Each point is reached from the start by the listed moves, each made once or not at all, plus a little noise. Is the number of moves made odd or even? Then give how often each move was made.

Moves:
(1): [ -7.3  -5.0 -10.4  15.5]
(2): [11.7 23.1 -8.8  6.9]
(3): [ 18.0 -10.2   7.0  10.0]
Start: [-10.7  14.7 -14.2   1.5]
Points:
[ -6.8  32.0 -36.5  25.1] => even (1, 1, 0)
[ 14.0  21.2 -27.1  34.8] => odd (1, 1, 1)
[ 20.6  27.3 -15.2  16.3] => even (0, 1, 1)

Moves:
(1): [ 46.5  -0.4  -6.1 -11.3   4.5  20.3  -1.2   4.8  -4.1  -5.2 -10.5]
(2): [-12.7  14.3  -5.3   2.5   1.2  11.7   8.3   9.0  10.3 -12.6  -3.2]
(3): [ 14.3   4.6  15.7  -1.7  -7.8  12.4 -15.6  12.2  15.0 -23.1 -20.1]
(4): [  6.8  -5.1  -9.6   8.0   9.7  -7.8  -7.7   7.4 -10.1  25.9   0.4]
(5): [ -9.5  -1.6  -7.4 -16.6  39.6 -14.1  19.0   5.1   9.4   0.7 -10.1]
(6): [-21.6  -2.1   2.1   3.5   7.5   4.9  -8.6 -11.2   8.3   5.9   7.5]
(7): [ 20.0   5.7  -2.8  36.1  11.3 -11.1  26.1 -19.2   7.9 -17.2  -3.4]
(8): [-13.1 -13.2   0.4  -9.2  10.1  11.2   3.6  11.0  -2.5 -12.3  -8.8]
Start: [ 11.3  -6.0  -5.7  13.8   2.0   0.6  10.0  -0.4 -21.9   6.0  -3.9]
Points:
[ 64.1 -16.5  -7.0  40.0  36.5  29.1   6.3   3.4  -8.3 -21.1 -38.6] => even (1, 0, 1, 1, 0, 1, 1, 1)
[-12.5 -15.9 -20.1   9.6  58.6 -14.9  12.0   0.2 -15.8  37.1  -7.1] => odd (0, 0, 0, 1, 1, 1, 0, 0)
[ 58.5  -4.2 -28.9  39.8  39.7  23.5  39.0  13.3 -20.3 -16.5 -30.2] => odd (1, 1, 0, 1, 0, 0, 1, 1)
[-11.9   5.6 -10.1   9.7  52.1   9.3   5.3  20.8  11.9   2.3 -30.5] => odd (0, 1, 1, 1, 1, 1, 0, 0)

Moves:
(1): [24.4 -4.5  8.7  4.9  3.9  2.0 -2.6 -8.9  8.9  9.2 -3.9  5.3 11.0 -6.9]
(2): [ 19.4  18.2   4.9   5.8 -17.4   9.2   2.6   4.7  -9.4  -0.8   3.6  18.6
  -1.5  -9.2]
(3): [ -9.0  -4.3   7.1  -9.1  -7.8  -5.7  -8.6  -8.3 -13.2   1.6  -0.4  20.8
  -3.4   6.5]
(4): [ -6.9   5.2   6.6  10.5 -10.1   5.2  -6.4  -6.5   2.9 -11.2 -12.4  -4.0
   2.9  -4.1]
(5): [ 8.6  2.4 16.1 -2.9 10.2 -9.5 23.0  8.8 25.1 -4.3  3.3  9.6  8.3 14.1]
(6): [  9.2   3.3  11.8   3.3   1.3   8.9   7.3  11.1   3.9   6.0  -2.6 -11.2
  -2.6   5.2]
(7): [-3.7  2.3 -3.4  2.4  3.3  2.5 31.3  3.7  5.4 29.2 -5.1  0.4  4.6  5.0]
(8): [ 17.4  -9.9  -2.9 -20.3 -21.0  -7.5  17.7  -0.6  13.9   9.7  -1.3  -4.3
   6.3   6.5]
(9): [ -7.7   1.1  -8.6  -6.7  -6.3   8.9  -3.7   4.0  15.6   0.9   1.0   5.2
 -11.5   9.9]
(10): [ 16.3  14.1  -6.0  -3.2   7.2 -22.3   8.7  -0.9  -7.3   9.1 -17.1 -17.8
 -15.7   9.1]
(11): [ -2.8  -6.8  -1.4   5.1  -5.3  -5.0  15.5   4.1   5.9   4.8   1.5  -6.2
 -16.0   0.7]
(12): [  5.8   3.3  -4.9  14.8  -8.2 -14.7  -1.8  14.1  -7.9   4.5  -9.2  18.6
   0.8  16.9]
Start: [ 15.1   5.7  -8.1   4.6  -4.4   3.1 -16.0   4.6   7.2   5.7  -1.8   2.6
  12.7  -5.6]
Points:
[ 40.1  13.8  -7.8  -6.0 -38.6  -9.6  23.3  17.5  41.5  25.0 -34.3 -36.5
 -24.2  22.9] => even (0, 0, 0, 1, 0, 1, 0, 1, 1, 1, 1, 0)
[ 23.5   4.0  10.9  22.4 -24.5 -12.0  32.0  16.1  49.2  39.6 -27.2  51.9
  10.2  35.7] => even (1, 0, 1, 1, 1, 0, 1, 0, 1, 0, 1, 1)
[ 42.4  10.9   0.4  16.0  -0.9  -6.8  30.1  26.4  55.0  45.3 -15.6  41.6
  27.2  32.5] => odd (1, 0, 0, 0, 1, 0, 1, 0, 1, 0, 0, 1)
[ 44.2  16.9  29.6  20.5 -26.2   1.8  38.5   3.5  33.7  34.1 -15.7  46.5
  19.3  -0.5] => odd (1, 1, 1, 1, 1, 0, 1, 0, 0, 0, 1, 0)
[ 25.1  25.0 -12.1   4.3 -27.8  22.2 -16.3  14.1  12.6   7.9   3.5  25.6
   0.0  -6.1] => even (0, 1, 0, 0, 0, 0, 0, 0, 1, 0, 0, 0)
[ 55.6   9.3   8.4  -6.0 -25.1 -49.7  76.6  35.6  32.4  65.6 -34.2  11.4
  -4.6  58.4] => even (0, 0, 1, 0, 1, 1, 1, 1, 0, 1, 1, 1)

Moves:
(1): [ 15.0   7.6  -2.4   2.4 -10.7  -2.1  -8.9   0.5  12.2  14.5  -6.4 -13.8
  -5.3  13.2 -16.5   0.6   3.9  -3.0   0.4   4.9  -1.8]
(2): [ -2.6   8.2  -6.3  -2.7  -8.2 -11.5  -0.4   8.6  13.8  -0.7 -22.0  -7.2
   9.0   2.2  16.8  -4.6  -2.3   9.1  -5.4 -12.1  10.9]
(3): [  2.5  15.6   8.0  13.0  12.2  -2.3  -2.3 -10.3 -11.3  -2.0 -16.2   7.7
   9.7   2.7   7.6   4.9  -0.2   7.7  -3.3   5.1   0.4]
(4): [ -6.3  15.1  -7.8   8.5  -9.0  -9.1  14.4   5.5  -3.6 -11.7   7.9   5.0
   4.6  -4.5   9.4  -2.4  -4.5  -5.9  -9.0   6.6  -1.4]
(5): [ 18.1 -12.4 -32.8  -4.3  21.0   1.7  -2.9  -5.7  12.0   2.4  -4.7  -4.3
   2.0   3.1  -5.0   4.3  11.4   7.9   2.1  -8.0 -14.5]
(6): [ -9.5  15.4   9.6  -9.5  -7.0  16.4   0.8  -4.3   6.1  -7.4  -3.4 -20.6
   5.3   9.3 -23.6   9.0 -16.8  11.1   3.5  -8.6  -3.0]
(7): [ 10.2  -6.0   0.4   3.2   4.7  -4.2  30.2   4.9  -3.8 -14.2   2.3  -5.5
  11.2  -5.3 -18.2   0.2  20.2 -11.4  -0.9 -10.2   2.9]
(8): [ 11.5   5.0 -18.8   8.9   4.6  22.9   6.5  19.5  -4.4   1.6  16.4  -6.5
  18.0   4.9  -6.2   9.7  23.7  -7.9  14.2   1.3  11.0]
(9): [  1.0  -7.5   0.5   1.7   0.3  -0.7   7.1 -14.6  21.6  -4.5  -9.0   3.4
   2.0   4.0 -10.8  11.7   1.6   1.7   6.9  11.1  19.7]
(10): [-24.0   5.2  -1.7  10.8 -15.8   7.7  10.3   8.4  -5.7  20.4 -18.3   5.3
   7.1   0.2  23.9 -15.3  -2.2   2.9 -22.0   3.3 -16.9]
(11): [  1.5  -7.0  11.8  -5.0 -12.3   5.3  13.7 -19.6 -17.7 -10.2   5.2  -7.7
   9.9   8.4  17.9 -12.7  11.3 -14.0  10.4  14.2 -14.2]
(12): [ 3.3  3.9  2.5 -7.3  5.6 -6.9 -0.8  5.4 11.4  4.7 12.9  5.4 12.5 10.5
 -6.2  1.4  5.2 -9.8  8.6 -4.0 -3.4]
(13): [ 12.2  -5.0  -8.5  -2.1   1.2   2.8   6.1  -0.5  -6.2   1.3   8.9  -5.1
  10.6   1.1  -5.4  16.2 -15.6   7.3  -6.9   2.4  -0.1]
(14): [ -7.9   3.6 -24.7  -5.9 -14.5  -9.9   1.4 -14.7  -1.7   8.8 -15.1  -2.0
  -4.8  18.1  -6.7  -2.1  -7.5   3.0  17.4   2.5  15.8]
(15): [ -7.2  14.1   2.7   6.0 -10.9 -12.3   2.1  -5.8   1.8   3.2   0.7   5.6
   1.6  -1.5  10.0  14.9  20.1   9.3  -0.6 -22.3   1.2]
(16): [ -7.9   2.5 -10.0  -6.9   0.2   2.7   2.7  13.1  -6.6  -7.7  -3.0  12.9
  -3.4  -1.8   7.4  10.0   2.7 -17.6  -6.0  -2.0   2.9]
(17): [  0.3  -2.4   6.4  -9.0   0.8  -3.3 -12.1  -0.6   0.1   2.9  -9.1  -3.4
   8.1  -7.8 -14.8   4.2   8.4   6.2  -1.7  16.8   4.1]
(18): [  5.3  14.6  12.5 -16.4  18.3  -7.6   6.9   2.4  15.8   9.4  12.4 -15.4
 -14.3  15.7  11.3   8.2  -3.4   1.9  -8.2   8.9   6.9]
(19): [  6.1  15.7   8.6 -17.9  -3.7 -11.9  -0.4   3.3   8.1   4.9  -9.8  11.8
  -0.9 -22.0  -4.8 -11.3 -23.6   2.1   8.8   9.9 -11.5]
(20): [  5.9  -6.0   1.9   7.0  -6.1  -3.9   2.6  18.0  -1.8 -12.7  -4.5   6.6
  -7.6  16.9  -3.2  -5.4  -0.4  24.9   6.2   7.6 -12.1]
Start: [  5.7   6.9 -14.0   5.4   0.0   8.8 -12.0   5.7   3.5  -7.6  23.0  -3.0
   0.1   9.4   4.1  -9.7  14.3   7.5   2.2 -13.0   6.4]
Points:
[ 22.1  33.6 -53.2   2.0 -14.4   3.5  -1.6  -4.5  64.4 -14.4 -14.8 -41.0
  18.0  35.4 -27.5   9.3   7.7  27.6   0.4 -18.6  16.9] => even (1, 1, 0, 1, 1, 1, 0, 0, 1, 0, 0, 0, 0, 0, 0, 0, 0, 0, 0, 0)
[ 14.4  44.6 -61.3  29.1 -22.9 -35.6  20.8  11.1  11.3   8.3 -27.7   4.7
  38.9  54.5 -15.4  -4.3  69.0  39.7  -1.3 -12.0 -19.3] => odd (1, 0, 1, 1, 1, 0, 1, 0, 0, 1, 0, 1, 0, 1, 1, 0, 1, 0, 0, 1)
[ 22.3  70.4 -32.8 -10.1 -72.6 -15.4  38.6  20.2  11.9 -28.0 -13.1 -40.8
  49.8  39.9 -35.5 -10.5  45.0  30.4  45.8  -2.7   6.9] => even (1, 1, 0, 1, 0, 1, 1, 1, 0, 0, 1, 0, 0, 1, 1, 0, 1, 0, 1, 1)
[ 49.9  44.6 -81.2   5.7 -44.4 -26.3  47.7  19.4  18.3 -21.8  -6.8 -21.1
  38.5  42.6  -2.5 -18.4  66.8  21.1  45.6 -19.2  -7.1] => odd (1, 1, 0, 1, 1, 0, 1, 1, 0, 0, 1, 0, 0, 1, 1, 0, 0, 0, 1, 1)
[ 49.9  56.6 -56.8 -10.6  -6.0 -12.5   9.9  60.0  59.6  42.5   8.7 -20.8
  33.7  52.9  17.2   8.1  30.8  51.6   0.0 -20.8 -25.3] => odd (1, 1, 0, 0, 1, 0, 0, 1, 0, 1, 0, 1, 1, 0, 1, 0, 0, 1, 1, 1)
[ 54.9  62.9 -21.5 -17.6   9.4  -4.7 -10.4  59.7  22.8   5.5 -10.4 -14.4
  23.4  34.4  -2.3  22.1   7.0  38.3   0.6  30.2  16.4] => even (1, 1, 1, 0, 0, 0, 0, 1, 0, 0, 0, 0, 1, 0, 0, 1, 1, 1, 1, 1)
[ 20.9  61.8 -33.9  23.4  10.0   2.1  26.9  47.7 -12.2 -25.9  45.4   7.0
  19.5  42.6  35.1  47.4  36.9  27.8 -12.2  -5.1  16.2] => even (0, 0, 1, 1, 0, 0, 0, 1, 0, 0, 0, 0, 1, 0, 1, 1, 0, 1, 0, 1)

Moves:
(1): [ -4.1   4.4   0.1  10.0  -8.0   5.9  -3.8 -10.6  -0.5  10.7  -0.1  11.8
 -13.6  -4.1   7.2  11.0  -1.9   7.8  -3.8  12.2  16.5   6.1 -11.0   1.8
  -9.2   6.7  -6.2]
(2): [ -4.1  -5.4   1.2 -20.4 -17.2 -16.2   7.0  11.2   5.6   8.6   4.2 -15.4
 -11.2   1.1   8.8  -4.6   8.7   4.7  -3.0  -5.5  -7.7   0.8  -2.4  -8.6
  15.3  15.2  18.4]
(3): [ -4.8  -6.2   5.4   0.8  -4.0  -4.8  11.7  -0.5   8.0 -10.7 -16.2 -11.4
   1.1  24.0   0.5   8.0   2.7  22.9   4.1 -14.3  12.5  -6.0  -7.8  10.5
 -10.6  -8.4  -3.3]
(4): [  6.3  11.5  -6.9 -22.0  -3.5   8.1 -15.1   4.0  -9.8  -2.2  10.7  18.3
   9.6  -0.8   5.6 -12.0 -19.2  -1.1  -7.1   7.0  13.5 -23.3  -0.8 -22.0
  -1.6 -13.7   1.4]
(5): [  3.0  -5.0   2.2  -6.8   7.2   3.9 -14.8  15.7  -7.0  -2.4  11.0  -0.3
  -3.8   6.4  -6.2  10.8  11.4  -2.2   8.3   8.3  -1.4 -14.2  -8.9 -16.4
   5.8 -11.5   2.2]
(6): [-24.9  -8.3  14.6   7.6 -17.0  -9.4   0.4  -6.5   7.4 -10.3  -6.3  13.3
  -1.9  -3.1   3.5 -17.7  -6.7  -8.0  10.8 -17.6   0.0   6.1  -8.3   5.0
   1.8   8.4   6.5]
(7): [  8.2   3.7 -23.5   0.1   0.3  -6.7  -2.2 -11.9  -2.8  13.9  17.6  21.7
   2.7 -18.5  -6.2 -10.8   2.2  10.4  15.1  -3.1  22.3  -8.6  -6.9  29.8
   5.5  11.8   3.0]
(8): [  0.4   4.0   3.2  -8.2  16.0 -17.2   3.6  -1.3   4.0  -0.9  -4.9  -5.3
  -1.8  -7.5   4.2 -13.8  -0.7  -1.9 -10.6  -1.2 -12.5  -8.8  -9.1 -17.6
  -9.1  13.1 -10.8]
(9): [ -3.8   9.7   7.0  -2.8   1.9  -8.9  -2.8   3.2 -10.4   3.3   2.0  11.5
 -12.4  25.0   2.7  -5.1  -7.3  -1.2   4.8   7.7  -3.3  -0.1   4.8   5.6
  14.4   2.9   3.1]
(10): [  0.7  -6.3   4.9   5.4  -7.7  -9.2  -4.2  -8.6   4.2 -10.2  17.1   0.0
  -8.2   4.7  -8.0  12.7  -9.4   1.4  -4.0   4.1   3.9  -6.5   5.6  -6.7
  -0.9  -1.1   5.9]
(11): [ -8.8   7.7  22.8 -10.8 -10.5  -4.8  13.0 -16.9   4.6   1.1 -11.4 -19.2
   1.7  -9.8  -6.5  -1.3  -2.8 -15.7  15.1  -6.5  -3.3   9.0  -0.4   5.0
   0.3   8.1  10.1]
(12): [  2.5  -3.4   9.6  -2.8 -11.1  -2.1   5.4   5.7   4.9  -9.0   4.4 -20.1
   1.9   8.9  10.3  -7.8   4.1 -13.4   2.2   6.1 -11.8   2.3  -4.6   4.4
  -5.2   1.2   7.9]
(13): [  2.0   2.9  18.5   3.3  -0.1 -10.1   5.8  -5.7  -0.6   1.3   3.4  -4.3
   3.6  -0.8   5.2   5.4   2.3 -11.0  -2.2  -2.1  -9.2  -9.3  -9.5   0.5
   8.2  -0.6  -7.6]
(14): [-17.3  -2.1 -17.3  -7.2  -3.4  -1.3  -0.9  -8.1 -10.2  -4.2  -5.0  -1.7
 -10.9   5.0  -1.7  -0.1   4.0  -1.6  -7.3  -7.0  -8.4   2.2   9.3   9.8
   4.9  -0.2  -5.4]
(15): [-19.2   2.0 -10.7   0.6  -4.2  -5.1   2.7  -0.5  -3.5  -4.3   3.6   9.9
  -2.9   9.1  -4.2   0.9   3.3  17.1   6.4  15.8  -2.1 -11.9   1.4  -6.3
   1.7  -0.2  -9.8]
(16): [ 21.7  -4.0  -2.9  -3.4  -3.9  -6.0 -17.6  -4.0   9.0  10.0 -18.8   6.9
  -2.6  -1.4  -5.1 -18.5   6.8   0.7   6.0   7.2  -6.4  -2.7  13.0  -0.3
  21.0  16.3  -3.2]
(17): [  1.6  -5.0   2.6   8.5  -9.0   5.2  10.1  -7.0  -3.8   0.2  -6.9  -1.7
 -11.0 -11.3   3.2  -7.2   2.7   3.6   6.1   0.4   7.3  -2.6  -0.3  -8.8
  -1.5  -3.0   9.6]
(18): [ -2.4 -17.1   1.7  -2.1   3.7   9.3  -2.2   2.3 -13.4  -1.8   6.4  13.3
   4.5  -9.1   1.1  -1.3  -3.4   8.2   2.6  14.1 -26.1 -19.2   0.2  16.0
  -6.4  -7.6 -12.0]
(19): [-13.5   6.0  -8.1  -0.3   6.3  -2.2  -0.9   2.7   5.8   6.3 -14.1  -8.7
   3.0  -8.7 -16.0  -6.9  -6.0   4.9  -7.6   3.8   2.3   1.4 -13.9  -2.9
   7.0  -0.4  10.3]
(20): [ 12.5  -4.3  -5.5   8.6   0.2   8.3   3.4   5.3  -3.9  11.5   2.9   8.4
  -6.1   4.2 -16.6   4.2  -4.8  -3.2  -4.7   1.9   0.5   7.1  -4.6  -0.4
  -0.7 -12.8  -5.5]
(21): [  9.0  14.0 -13.9   1.6   2.6  11.3  -0.8  13.0  -4.8   6.5  -6.0  -4.5
  -1.0   6.5  -3.3   5.9  -5.9  -5.3   2.9  -4.4   1.7   8.1  -6.1  -2.0
   0.3  13.1   3.5]
(22): [  6.1   3.4  -5.4  -9.5   4.3  -1.7 -12.8  -9.0  -7.6  -4.8   1.8   9.0
   0.5  -0.8   0.7  -4.2   6.9   9.2  -5.3  -0.1  -5.2   6.6  -8.5  -4.5
   3.2  -5.4  -1.6]
(23): [-12.4   5.5  11.6   6.0  -6.4   6.3  -0.2  13.6  29.6 -25.4   1.3 -17.5
  -0.8 -15.3  -8.6  -1.0   0.5   2.7   4.6 -19.2  -3.9  12.9  -7.5   5.7
  -1.1  -2.2  -3.2]
(24): [ -2.4  10.1   8.6  -7.1  -3.6  15.0  -4.4  -7.6  30.5   5.5   0.7 -13.0
   4.8   0.4   1.6  -9.4   6.5  -4.1  -0.9  -4.7  -5.1   1.5  -7.6  -2.0
  11.9   6.6  24.4]
Start: [ -7.5   2.6  23.2  -7.4  -4.9  -4.5   1.8  19.6  -3.3 -16.2  -6.9   4.4
  -3.4   2.0   2.2   5.4  12.0  12.7   3.6   0.3  15.2  -4.0  14.0  -9.3
  23.0  29.2 -23.6]
Points:
[-44.3  24.6  16.1 -55.8  -5.4 -62.7   6.3  22.8  -6.0  10.8  -0.2  -1.5
 -27.1   0.4 -21.9 -26.6  19.8  30.0  32.2  19.5   9.8 -36.0 -21.7 -19.3
  64.1  67.8   1.7] => even (0, 1, 0, 0, 1, 0, 1, 1, 1, 0, 1, 0, 0, 0, 1, 0, 0, 0, 1, 0, 0, 0, 0, 0)
[-15.2  18.9  76.0   6.0 -60.3   7.3  15.0  -7.1  62.4 -13.0 -27.4 -34.7
 -29.3 -17.2 -10.2 -19.6  28.9  -2.4  33.5  13.6  -1.1  10.0 -14.8  -7.7
  47.5  50.5  -7.6] => even (1, 0, 0, 0, 0, 0, 0, 0, 0, 0, 1, 1, 1, 0, 1, 1, 1, 0, 0, 1, 0, 0, 1, 1)
[-34.1  28.7   3.1 -27.3  -7.9 -35.0   7.8  19.2  -2.3 -33.1   9.0  35.3
 -21.2  25.5 -15.0 -19.2  -4.5  46.9   7.7 -14.5  24.2 -51.0 -16.5   6.0
  34.3  20.7 -62.0] => even (0, 0, 1, 1, 0, 0, 1, 1, 1, 0, 0, 0, 1, 1, 1, 0, 0, 0, 0, 1, 0, 0, 1, 0)
[-50.9   3.8  87.6 -52.2 -43.8 -48.5  21.8  -0.3  12.4 -16.6   3.4  -7.4
 -23.5  21.4  16.0 -49.5  15.8  -8.2  19.9   5.4 -70.6 -19.9 -33.6 -11.7
  59.2  60.0   0.2] => even (0, 1, 0, 0, 0, 1, 0, 1, 1, 0, 1, 1, 1, 0, 1, 0, 0, 1, 0, 1, 0, 1, 0, 1)
[-42.7  34.5  32.5 -34.5 -39.4 -60.0   5.4   4.6  26.8 -17.6 -48.2 -25.6
 -64.2  33.1 -37.3  -3.1   9.8  42.1  -2.4  -5.6  -9.7   8.4 -32.9 -19.6
  66.7  72.2 -29.0] => even (1, 1, 1, 0, 0, 0, 0, 1, 1, 1, 1, 0, 1, 1, 1, 1, 0, 0, 1, 1, 1, 1, 1, 0)
[-41.2 -16.9   5.7  -7.2 -53.0  21.1 -16.9  25.7 -42.7 -32.5  25.6  49.5
 -48.2  18.3  -7.8   4.2 -13.7  18.2  13.9  41.1  10.6 -50.3 -11.6 -32.9
  11.1   8.4 -26.2] => even (1, 0, 0, 1, 1, 1, 0, 0, 0, 1, 0, 1, 0, 1, 1, 0, 1, 1, 0, 1, 1, 0, 0, 0)
[-47.0  -8.4  24.9  -8.1 -74.7 -30.2  17.5  -0.1  63.3 -20.9 -26.4  -1.3
 -39.7  -5.2 -17.1 -46.4  39.1  46.6  39.2 -48.2  15.7 -13.6 -16.9  26.0
  78.4  60.0  -0.3] => even (0, 1, 1, 0, 0, 1, 1, 0, 0, 0, 0, 0, 1, 1, 1, 1, 1, 0, 0, 1, 0, 0, 1, 1)
[-46.4 -36.3  53.4 -32.5 -62.4 -16.5   3.9  -1.3  36.6 -10.9 -42.4 -24.0
 -44.4   5.1 -37.7 -24.5  21.0  24.9  26.6 -16.1 -15.6 -29.5 -13.5  -9.3
  70.7  38.3  34.6] => odd (0, 1, 1, 0, 1, 1, 0, 0, 0, 1, 1, 0, 0, 1, 0, 1, 1, 1, 1, 1, 0, 0, 0, 1)
[  1.9  -6.0  -0.4 -39.3  -2.6   0.8 -22.5  -1.2  -7.2 -21.6  36.4  51.8
 -15.2   3.0 -25.0 -16.6  10.9  71.9  12.9  27.3  23.0 -88.9 -32.1 -38.0
  21.0  -3.2 -18.2] => even (0, 0, 1, 1, 1, 0, 1, 1, 0, 1, 0, 0, 0, 0, 1, 0, 1, 1, 0, 1, 0, 1, 0, 1)
